Every row gives one point. Any point is a mix of the corners, with weights that add up to 1. It lies inside the corners' shape when no weight is negative. Say inside or outside, and name the corners with a negative weight.

Corners:
(1): -28  -50
(2): -24  15
(3): 110  49
Points:
81  46 => outside (1)
-22  -35 => inside
-20  0 => inside
69  9 => outside (2)
24  24 => inside
-18  -13 => inside
-68  -32 => outside (3)
-20  -13 => inside

Corners:
(1): -13  -2  24  -3  24  20
(2): -32  26  -51  81  -3  45
(3): 25  -18  20  86  26  23
(4): 53  30  -39  -76  9  -37
(5): 26  -84  -25  17  -3  45
(6): 11  16  15  66  -20  63
(7): 35  -3  -4  24  -67  -121
Points:
-7  3  2  27  9  25 => inside
27  3  -26  22  -18  -12 => outside (1)
19  -49  -20  28  -7  27 => inside
-8  -12  0  72  0  39 => outside (4)
-13  7  -30  55  -1  34 => inside
-14  15  31  94  -11  -2 => outside (4, 5)

Corners:
(1): -101  -60  -68  17  2  -38  78  55  21
(2): 8  -69  -104  23  38  -54  -1  45  -21
(3): 50  3  76  -60  -7  12  -31  -18  66
(4): 61  82  76  -33  -40  8  -70  -10  2
(5): 9  53  34  -35  -31  75  -64  -7  15
(6): -10  -83  -75  18  -41  -17  -11  40  0
(7): -59  -42  -22  29  -13  -14  -12  -22  -5
(8): -39  -88  -44  50  25  -39  65  85  -51
(9): 16  12  26  -46  -30  27  -7  -44  -24
(10): -51  32  68  -114  -49  20  -80  46  32
Points:
-31  -75  -63  51  16  -39  16  94  -55 => outside (1, 3, 9)
-9  4  8  -27  -30  15  -31  -16  8 => outside (8)
-59  -58  -51  25  12  -41  34  47  -33 => outside (3, 5, 6)
-8  -16  29  -41  -7  17  -15  -2  7 => outside (1, 4, 6)
-4  -42  -55  -3  13  -30  -13  37  -8 => inside
-28  -66  -72  17  -7  -6  5  -3  15 => outside (4, 8, 10)

Corners:
(1): -64  -5  -1  -49  32  -40  64  -98  -77  60  21  38  -8  -69
(2): -20  4  89  57  -34  56  52  8  20  -75  -27  -7  -17  -14
(3): 7  -37  11  2  114  -4  16  -111  -58  -76  73  44  -26  -29
(4): 57  37  9  110  64  61  29  -48  56  24  -69  -18  -64  -92
(5): -32  -5  34  115  -53  49  -47  23  69  -52  -68  -53  59  31
(6): 72  5  -2  -49  -39  -7  18  -49  -8  24  -52  33  -2  6
(7): 40  91  -27  56  -12  20  -50  -39  -12  -55  49  37  45  28
(8): 7  -21  -52  42  -11  -14  89  -40  -73  -60  60  -73  -13  -7
(9): -67  -74  -16  -71  24  -6  -32  15  10  19  43  63  19  -46
(10): 35  36  -5  73  8  61  -29  -1  60  47  28  17  -71  83
(11): 17  69  -37  -28  44  -50  60  -15  -41  -2  -3  89  60  49
(12): 46  -63  -3  59  14  -5  -53  41  -80  -3  38  91  -99  -21
(13): 53  23  46  0  -20  -74  69  4  -24  12  14  11  18  16
(14): -57  33  -92  -53  47  -107  90  -105  30  16  41  2  -82  -49
(15): 92  59  57  -30  111  55  -14  18  -52  28  -51  37  -75  -26
Points:
34  17  -1  53  27  27  14  -40  -8  -13  -15  12  -51  -21 => outside (9, 13)
-5  46  -1  -13  -26  -9  44  -12  1  -11  -5  0  23  22 => outside (3, 4, 12)
26  63  -49  -47  22  -39  45  -46  -10  74  7  21  -2  -14 => outside (2, 3, 5, 12)
19  13  -6  3  32  -8  19  -34  -25  -8  27  36  -17  -10 => outside (5)
10  7  -16  25  22  -8  4  -25  -8  3  9  23  -21  -9 => outside (2)
-44  -24  -29  -8  13  -47  92  -68  4  -18  7  -26  0  -55 => outside (7, 10, 12, 15)
12  -13  -8  -40  39  -37  22  -17  -49  21  28  46  -24  8 => outside (2, 4, 7)
64  -24  52  4  41  5  25  24  -39  7  -1  46  -35  -11 => outside (1, 5, 7, 14)
5  10  -25  1  33  -30  31  -41  -15  -2  17  33  -36  -18 => inside
